Rows are points. The points of each table are mixes of a few directions, plus a little noise. Count the directions of each table, and those that both share. Where both have some left over, give the other angles between the two spaces (their principal angles), to ten degrees, smallest first.

First:
-6,-7
11,13
33,39
-37,-45
Second (7 x 2):
33,42
29,35
-35,-44
-5,-6
8,10
4,6
-33,-41
Directions: first 1, second 1, shared 1

First:
-16,11,4,23,-7,2
-49,34,11,72,-22,9
-42,30,9,62,-20,8
31,-23,-6,-47,15,-6
-23,16,5,34,-10,5
53,-36,-11,-77,24,-10
22,-15,-4,-31,10,-4
23,-17,-4,-34,10,-4
Second (8 x 6):
0,0,0,2,-1,0
5,-4,-1,-5,3,-2
52,-35,-11,-75,24,-9
-10,8,2,15,-3,2
19,-14,-4,-30,9,-3
23,-15,-4,-33,11,-4
-78,53,16,113,-35,15
-11,8,1,18,-5,3
Directions: first 1, second 1, shared 1

First:
-59,4,-9,32,7,15,6,-39,7,-11,16
-11,31,-3,15,22,2,1,-27,-11,19,60
13,70,-14,-97,26,-110,-34,31,-2,0,-28
45,-10,15,35,0,47,14,-3,-17,31,59
24,-7,5,-5,-5,3,0,13,-3,5,-4
15,-29,7,15,-15,27,8,9,2,-2,-12
-25,-46,2,28,-23,35,11,-3,15,-23,-39
-2,-13,-2,-24,-12,-19,-6,20,11,-18,-52
Second, 10 rows:
-5,-66,38,-6,-31,-68,10,-42,-9,-19,16
-1,-11,6,-1,-5,-11,2,-7,-1,-3,3
-6,-83,47,-8,-39,-84,12,-52,-11,-23,20
3,42,-24,4,20,43,-6,27,6,12,-10
8,101,-58,10,48,102,-15,63,14,29,-25
1,14,-8,1,7,15,-2,9,2,4,-4
-1,-7,4,-1,-3,-7,1,-4,-1,-2,2
3,36,-21,3,17,36,-5,23,5,10,-9
-4,-47,27,-5,-23,-48,7,-30,-7,-14,12
1,21,-12,2,10,21,-3,13,3,6,-5
Directions: first 3, second 1, shared 0; angles 80

First (9 x 18):
-24,-13,-31,1,4,12,37,37,-66,8,-1,-36,-26,-28,13,-6,-47,-15
24,-41,42,-3,71,9,-13,-98,85,34,-31,21,3,51,-47,4,8,-10
-23,-19,-26,15,-27,-11,12,54,-36,0,-1,10,-7,-58,5,-24,-4,-31
-16,24,-17,-3,-28,-2,17,48,-44,-12,17,-11,-9,-21,22,1,-13,8
42,18,25,-2,-2,0,-52,-53,55,-18,0,7,40,44,-3,16,50,28
-25,8,-12,-1,-17,-7,26,46,-30,1,11,6,-18,-29,10,-7,-18,-7
-7,-65,-7,11,54,14,19,-33,-1,34,-32,-13,-18,-8,-30,-17,-33,-40
3,54,22,-17,-28,-13,-7,12,25,-18,25,25,6,22,14,18,22,37
27,34,5,-2,-25,1,-38,-13,11,-29,11,-9,32,25,17,16,35,31
Second:
18,17,34,-28,88,6,15,-43,23,24,-30,-13,-18,54,-13,31,-14,24
2,15,-9,-11,7,23,17,-13,-37,-8,12,-53,-8,35,16,19,-37,25
28,62,34,-18,4,-29,-40,7,51,-18,-8,43,28,16,7,23,69,33
30,34,36,-24,40,0,-16,-51,49,1,-7,3,9,62,-5,32,20,39
-24,5,-3,-8,2,7,38,14,-20,11,13,-7,-27,1,2,2,-38,3
-22,-81,2,25,-16,12,17,-49,38,26,13,24,-11,-4,-39,-35,-28,-44
3,25,-27,5,-42,2,-13,35,-48,-28,16,-27,16,-16,31,2,7,13
-44,-45,-21,26,-57,-17,21,51,-6,10,17,45,-16,-70,-14,-44,-7,-52
2,-18,13,1,10,2,-5,-32,34,11,-2,14,1,15,-17,-2,5,-7
-19,19,-27,4,-31,-16,9,82,-55,-15,3,1,-6,-56,24,-11,2,-10
20,-33,-32,26,-8,7,-37,0,-32,-14,-22,-30,30,-28,6,-16,20,-24
Directions: first 4, second 5, shared 4

First, 11 rows:
-66,5,19,-26,28,20,1,-43,47,-16,18,-22,-48,38,54,63,43,-9,34,-3,-12,25,1,-49,-15,-9,-2,45,-35,19,51,-30
-41,15,-13,-29,51,12,-4,-45,16,4,3,-19,-17,19,25,7,20,-15,9,-35,9,62,3,-27,-2,35,-16,18,-35,16,-12,8
24,19,-5,-1,-1,3,-2,1,-14,12,3,7,7,-7,-15,-25,2,9,-17,-5,13,13,-2,17,8,19,-10,-21,14,-1,-43,29
15,-26,46,46,-4,-18,-11,28,25,-14,52,11,6,-13,-40,-33,13,-44,18,52,3,-41,10,1,15,16,75,38,9,67,46,-64
-18,26,17,-27,-12,21,-15,-32,1,6,-13,3,-18,14,14,13,19,36,1,-36,-11,36,12,-13,-34,1,-26,2,5,-3,-28,24
5,1,29,25,6,-40,43,29,-50,-12,-30,-26,34,-16,-18,-10,-50,3,-27,3,30,9,-10,28,22,-17,-18,-54,22,-4,-36,18
15,-24,-26,9,-28,27,-1,24,72,-13,62,17,-53,20,41,67,55,-23,34,96,-26,-104,-26,-18,27,-50,40,49,-8,-14,115,-60
45,19,-29,-12,-35,22,-23,3,-10,23,-3,32,2,-9,-14,-24,9,33,-17,-9,-9,-12,1,21,-10,7,-16,-16,23,-30,-40,39
5,1,7,7,-2,-19,16,12,-35,0,-29,-9,25,-12,-13,-13,-34,11,-18,-16,11,12,0,17,2,-6,-18,-34,13,-13,-32,21
30,5,-40,8,33,-8,9,10,-11,13,12,-1,19,-14,-18,-39,-9,-29,-18,8,29,9,-14,22,41,36,-1,-21,-6,-1,-33,21
-14,-42,-6,0,-38,-20,-14,14,-40,-1,-74,7,44,-20,-15,-7,-68,28,0,-56,-36,-10,25,3,-53,-32,-9,-6,-1,-36,12,-5
Second, 10 rows:
-26,-32,-57,12,26,-4,26,-7,-1,-3,17,13,-2,7,23,-19,-31,25,0,2,11,-21,30,-11,16,1,16,34,-36,9,3,-7
38,-1,61,-4,-65,34,-18,-11,-12,-11,-15,13,-4,0,-55,12,58,6,20,8,-7,-6,-34,-8,-44,-28,-6,-52,30,-34,29,16
15,21,4,-4,4,0,-10,14,1,-19,-7,1,6,2,7,11,6,-13,5,-1,17,-6,0,-6,-12,-10,0,19,0,-7,4,-9
3,-3,-44,24,-54,63,29,-33,-69,26,43,-11,-12,45,-52,-33,-18,-20,-3,23,-17,-55,3,28,-20,0,14,-115,-21,12,39,-22
-1,-8,19,-19,-15,-24,-38,7,28,36,-34,5,6,-33,6,6,-7,15,-13,-29,-53,30,-4,15,1,16,-17,13,34,-11,-27,21
-9,29,-22,9,67,-15,29,18,2,-45,23,-14,3,18,39,8,-10,-27,3,17,68,-5,14,-18,24,-3,11,52,-35,24,-2,-26
-1,-15,89,6,16,-8,30,-16,21,-37,6,-4,-14,-6,-20,21,72,15,21,28,47,41,-40,-35,17,-15,-3,-5,14,-1,4,29
4,9,-43,1,33,-6,2,22,4,-40,2,15,10,8,36,4,-16,1,10,-1,42,-28,27,-22,-7,-17,13,72,-33,-5,10,-23
3,-37,38,-1,-41,11,-2,-22,5,13,-10,16,-8,-13,-35,-2,33,35,9,1,-25,10,-19,-7,-12,-8,-4,-33,20,-19,9,29
-26,36,-44,-23,28,-53,-47,27,23,81,-25,-32,15,-29,52,-7,-87,-36,-53,-49,-83,39,23,63,37,64,-24,16,27,33,-68,-8
Directions: first 6, second 5, shared 1; angles 50, 60, 70, 90

First (11 x 32):
34,19,43,28,3,26,23,-16,-1,15,20,-8,-21,-22,-2,-8,17,34,7,-32,-27,8,10,-14,2,6,-34,-24,3,20,14,-11
19,10,25,16,2,14,15,-8,-1,9,10,-4,-14,-14,-1,-5,12,19,5,-19,-17,6,6,-8,-1,4,-20,-15,2,13,7,-7
17,11,24,15,1,14,13,-10,0,9,11,-5,-12,-13,-1,-4,11,20,4,-18,-15,5,5,-8,1,4,-20,-13,2,13,7,-6
4,1,6,4,1,4,5,-3,-1,2,4,-1,-3,-3,0,-1,3,5,1,-5,-4,1,1,-1,-1,0,-4,-3,0,2,2,-1
-108,-58,-139,-91,-11,-84,-81,55,5,-48,-64,25,69,73,4,28,-61,-112,-22,106,93,-32,-36,43,-4,-22,113,80,-9,-73,-44,37
33,18,42,27,3,26,24,-15,-1,15,19,-8,-21,-23,-3,-9,19,34,7,-33,-28,11,11,-13,2,7,-34,-25,2,22,13,-13
-10,-5,-10,-8,-1,-7,-7,4,0,-3,-5,2,6,6,0,2,-4,-9,-2,9,8,-3,-3,2,0,-3,9,7,-2,-6,-2,2
-35,-19,-45,-30,-3,-27,-26,19,1,-15,-21,8,22,24,2,10,-20,-36,-8,35,30,-9,-11,14,-1,-7,36,27,-3,-23,-15,12
-46,-25,-60,-38,-4,-35,-34,22,1,-21,-27,11,30,32,1,11,-26,-46,-10,45,39,-15,-14,18,-2,-10,47,34,-3,-30,-20,16
32,17,41,28,3,25,24,-17,-1,15,19,-6,-21,-23,0,-7,18,33,7,-32,-27,9,10,-12,1,7,-34,-23,3,21,13,-10
59,31,74,49,5,46,44,-30,-2,25,34,-12,-37,-39,-3,-15,33,61,13,-57,-50,18,18,-23,3,11,-61,-44,6,39,25,-19
Second, 8 rows:
28,17,63,15,-3,6,22,13,-27,8,1,-73,-7,4,-6,-12,-3,22,-16,-29,-32,7,11,21,-7,9,-18,-34,1,9,-9,3
-31,-24,-102,-25,-1,-6,-27,1,43,-6,1,114,1,1,11,11,9,-51,12,44,26,-34,-11,-87,19,-2,50,65,20,20,21,10
34,24,85,25,6,4,35,10,-40,24,32,-69,9,-22,-12,-3,-10,43,-15,-20,-25,28,2,47,-5,18,-54,-51,-23,10,-14,-21
6,8,45,1,5,-21,19,30,-39,19,29,-47,35,-11,-12,7,-27,10,-25,17,2,17,-11,45,0,21,-29,-26,-27,2,-26,-16
-2,-5,3,-12,-9,-14,-5,30,-14,-8,-25,-49,3,31,-1,-11,-13,-24,-22,1,-13,-18,6,-3,-3,3,36,6,15,0,-13,21
10,4,-9,15,0,31,-4,-41,29,-12,-15,28,-40,-4,7,-9,31,18,28,-36,-9,0,14,-22,-3,-19,-3,0,16,-2,26,4
-28,-11,-3,-18,2,-27,-15,9,-17,-10,-13,-31,29,14,-4,12,-26,-6,-6,20,32,15,-11,70,-11,-8,1,-6,-23,-42,-26,-2
-17,-15,-84,-1,2,28,-24,-48,63,-14,-8,124,-33,-13,15,4,39,-13,44,1,19,-15,1,-74,12,-22,19,45,20,6,41,2
Directions: first 1, second 4, shared 1

First (8 x 32):
-39,-6,13,-10,25,10,-28,-5,28,35,-8,-22,3,5,24,-36,-29,-45,12,44,18,54,11,-38,6,10,-15,-40,16,-4,-1,-1
13,-62,-21,44,30,37,5,-6,7,8,7,7,-53,55,26,-66,7,-17,19,-56,62,-24,7,-10,-15,-10,7,-22,-35,-11,-23,16
5,-8,-23,73,8,64,-4,28,-5,-41,-19,-12,8,10,18,-29,0,2,18,-39,40,-35,-16,-2,6,17,1,24,-45,-21,0,-19
27,4,15,-74,-24,-79,28,-31,-16,24,31,34,-21,-7,-36,54,24,30,-28,3,-52,-3,11,31,-13,-29,10,-2,36,26,-3,26
19,12,-4,1,-18,-8,15,5,-17,-21,3,10,6,-11,-17,29,14,26,-9,-17,-17,-27,-8,22,-1,-3,7,25,-5,3,4,-2
-12,80,-2,36,-32,34,-12,47,-16,-66,-35,-28,86,-66,-13,56,-11,28,-2,29,-36,-13,-33,11,28,38,-10,65,-9,-12,34,-49
3,-28,-8,19,14,17,1,-2,5,6,2,2,-23,24,13,-31,2,-10,9,-22,28,-8,4,-6,-6,-4,3,-13,-15,-5,-10,7
-16,7,31,-88,-3,-73,-3,-34,13,57,20,8,-6,-11,-15,25,-8,-14,-19,57,-43,55,22,-7,-5,-17,-5,-39,57,23,0,21
Second (10 x 32):
31,0,-9,2,-17,-11,23,0,-21,-21,10,19,-9,0,-18,25,23,31,-9,-34,-13,-39,-6,29,-6,-10,11,25,-10,4,-2,4
-22,-14,9,-14,19,-2,-15,-11,19,31,0,-9,-10,12,16,-28,-16,-31,7,25,13,35,12,-24,-1,0,-7,-34,13,0,-5,7
-46,21,10,13,17,31,-36,15,25,8,-25,-35,36,-16,24,-24,-35,-37,14,52,12,49,-1,-38,17,26,-18,-15,7,-11,11,-22
-45,-15,16,-17,33,5,-32,-12,35,49,-5,-22,-6,14,29,-47,-33,-54,14,49,23,65,17,-45,2,7,-15,-54,21,-3,-4,4
49,-29,-9,-20,-14,-38,39,-21,-24,0,29,39,-46,23,-24,20,38,35,-15,-56,-10,-48,5,38,-20,-32,20,9,-6,13,-15,28
-17,-34,11,-30,25,-18,-9,-25,23,51,12,1,-34,28,16,-38,-11,-35,5,17,17,38,22,-24,-10,-12,-3,-51,19,6,-13,22
57,17,-19,20,-40,-8,40,13,-44,-59,8,28,4,-16,-35,58,41,67,-16,-61,-28,-80,-21,57,-4,-10,19,65,-25,4,5,-4
67,-6,-18,1,-35,-28,50,-4,-43,-40,23,43,-24,3,-38,50,50,65,-21,-74,-24,-82,-11,60,-15,-25,25,49,-20,11,-6,14
-42,15,10,8,17,25,-32,10,24,12,-20,-30,27,-11,22,-24,-32,-36,13,47,12,46,1,-35,13,22,-16,-19,9,-9,8,-17
-31,46,1,36,-4,43,-26,35,6,-33,-33,-34,61,-37,11,7,-25,-7,10,36,-3,15,-18,-16,23,35,-14,25,-8,-15,21,-37
Directions: first 3, second 2, shared 2

First, 11 rows:
40,-3,-14,-5,1,15,40,28,-18,3,-27,0,46,-9,-3,1,18,5,26,11,-45,4,11,35,-31,0,-4,-17,-13,12,-20,7
30,4,-25,-4,4,11,22,11,-23,9,-14,8,33,7,-4,7,3,1,24,7,-40,11,6,23,-31,0,-6,-6,-7,8,-9,-6
-59,-38,7,12,-13,-26,-94,-72,12,26,56,41,-51,-35,-47,-4,-38,-31,-14,-67,80,25,-2,-60,51,-45,-24,-14,84,-24,14,20
8,12,-10,2,16,-3,13,13,-28,-16,3,-27,26,-11,6,-1,-7,5,20,-10,-4,23,-1,13,-15,-23,4,10,3,-4,-2,-18
15,-3,-47,3,2,3,-12,-22,-32,30,8,34,16,12,-26,18,-20,-11,28,-10,-29,26,3,-1,-29,-15,-19,-5,24,-2,1,-16
-45,38,16,6,14,-11,-24,-17,17,-19,26,-27,-65,50,39,7,-21,11,-42,27,31,-18,-26,-37,18,28,23,52,-27,-14,39,-45
1,9,-27,-1,-6,5,-9,-23,2,30,2,33,-23,51,-2,22,-13,-3,-7,20,-28,-13,-9,-13,-16,30,-5,11,-11,-1,12,-20
54,-23,3,-12,-10,19,54,46,-9,-1,-47,1,71,-42,-12,-12,39,4,32,2,-45,-2,28,57,-24,-5,-9,-44,-9,22,-42,44
-78,27,99,7,10,-25,-26,11,62,-68,29,-82,-84,-10,60,-31,5,18,-80,10,103,-40,-25,-46,81,19,46,48,-32,-17,34,-5
19,13,-9,-4,3,7,26,16,-5,1,-17,-3,15,18,11,7,9,9,6,23,-31,-8,0,16,-21,18,4,3,-26,7,-2,-9
14,-33,18,-4,-19,7,8,11,17,9,-17,17,19,-40,-23,-12,24,-5,5,-13,-2,-7,17,14,12,-4,-11,-38,15,11,-26,48
Second (11 x 32):
7,21,3,-1,15,-1,27,25,-14,-25,-6,-37,17,1,21,-5,4,12,6,9,-8,6,-3,16,-11,-2,13,16,-22,1,0,-21
-8,-20,-4,1,-16,-1,-24,-24,12,24,5,36,-17,-1,-23,4,-3,-12,-5,-10,6,-5,2,-14,10,2,-14,-17,21,-1,-1,20
-1,-6,-2,-1,-5,0,-7,-8,5,6,1,10,-5,1,-6,1,-1,-2,-1,-4,2,-2,1,-5,4,0,-3,-3,5,0,-2,6
-11,-33,-7,1,-25,0,-42,-42,24,40,9,61,-30,-2,-37,6,-6,-19,-10,-18,12,-11,3,-24,17,3,-21,-27,35,-2,0,32
0,0,0,1,1,0,1,1,-1,0,1,-1,2,1,1,0,0,1,1,0,0,1,0,0,-1,1,1,1,-1,1,0,0
13,35,7,-2,27,2,44,43,-22,-41,-11,-65,32,2,39,-5,6,21,11,16,-11,9,-4,26,-19,-2,23,29,-37,0,2,-33
34,101,19,-2,77,2,125,122,-66,-117,-30,-181,86,3,109,-17,19,57,30,52,-31,27,-12,73,-52,-8,66,78,-104,4,4,-92
0,1,1,1,1,-1,3,2,-2,-1,-1,-3,1,-1,1,-1,1,0,1,2,1,2,-1,1,0,-2,-1,1,-1,0,0,-2
-12,-35,-7,1,-26,-1,-44,-43,24,40,10,63,-30,-1,-38,5,-6,-21,-11,-18,12,-9,7,-27,18,2,-23,-29,37,-1,-2,33
-6,-22,-3,1,-17,1,-27,-26,15,26,6,39,-18,-1,-22,1,-3,-12,-7,-10,7,-6,2,-17,11,1,-13,-16,21,-1,1,21
-14,-45,-7,0,-34,-2,-55,-54,27,50,13,79,-38,-2,-47,7,-9,-27,-14,-22,14,-12,4,-32,23,3,-28,-36,45,-1,-2,41
Directions: first 4, second 1, shared 1

First:
0,-15,-39,9,-23,24,3,11,-23,-17,50,-15,-7,1,39,17,34,-2,7,-16,20,-40,-7,-25,0,2,34,23,6,13,44,9
-20,24,-19,-5,-7,-23,40,-6,4,-39,31,-1,-33,-13,-3,20,27,7,-10,8,-15,-20,-7,-46,-34,19,-22,-12,10,16,37,0
-16,23,5,-27,-25,-36,19,15,11,13,4,27,-16,-56,-45,32,-9,21,16,11,-33,33,29,19,-24,-4,4,-38,33,1,-9,-10
-13,-3,-30,-10,3,8,12,-22,6,-31,39,-5,-6,-3,31,7,24,9,2,-8,13,-45,-20,-42,-2,5,4,12,1,27,39,-1
-41,28,-1,-68,-12,-24,29,-16,3,-19,23,34,-1,-39,-28,38,26,8,11,-40,2,-3,4,-46,-7,30,24,10,5,31,35,-8
14,-21,11,5,21,7,-33,-18,29,27,-22,4,25,-10,8,-26,-40,18,15,22,0,7,3,45,24,-34,-2,-24,11,-2,-38,-10
52,-8,63,65,54,24,-26,6,-17,16,-106,-35,14,116,-5,-74,-28,-63,-61,8,11,41,-30,20,26,18,-63,38,-74,-53,-66,16
31,-28,8,31,-12,20,-42,28,-9,51,-26,-3,21,-3,1,-12,-34,1,19,15,0,30,24,73,25,-35,26,-8,12,-26,-48,1
Second (9 x 32):
-28,9,32,-78,6,-20,-15,-30,36,33,-25,51,40,-58,-41,13,-36,24,33,-21,-3,36,22,25,26,-6,28,-25,15,17,-34,-26
7,-1,-23,34,-8,0,13,11,-5,-21,24,-19,-26,12,20,2,15,1,-9,22,-8,-22,-7,-14,-19,-4,-16,-4,3,-3,19,7
16,-9,2,30,1,20,-5,15,-27,-1,-10,-20,-2,45,16,-11,13,-28,-19,-9,15,-4,-12,-8,7,12,1,33,-25,-14,5,15
-4,5,-42,35,-11,-14,26,3,12,-30,47,-22,-44,-21,21,13,13,25,-2,45,-24,-34,-2,-17,-41,-17,-27,-35,29,7,32,2
-30,7,55,-108,10,-20,-28,-37,41,52,-50,73,66,-67,-61,9,-51,26,40,-42,6,59,29,38,44,-2,45,-17,10,21,-54,-30
-11,4,19,-42,3,-10,-9,-16,20,20,-15,27,21,-31,-20,5,-21,14,18,-11,-2,20,10,14,14,-3,15,-11,9,9,-18,-14
46,-18,-9,91,1,49,-2,42,-69,-21,-13,-64,-18,117,46,-29,43,-66,-49,-12,27,-22,-31,-26,2,28,-15,73,-57,-35,18,36
-8,2,3,-13,0,-3,0,-6,7,6,0,6,3,-15,-7,2,-5,7,5,1,-4,4,5,4,2,-3,2,-10,7,4,-3,-7
10,-2,-37,54,-9,5,20,17,-11,-32,35,-36,-41,21,30,1,25,-3,-16,31,-11,-33,-11,-19,-29,-6,-25,-4,4,-5,30,10
Directions: first 5, second 2, shared 2
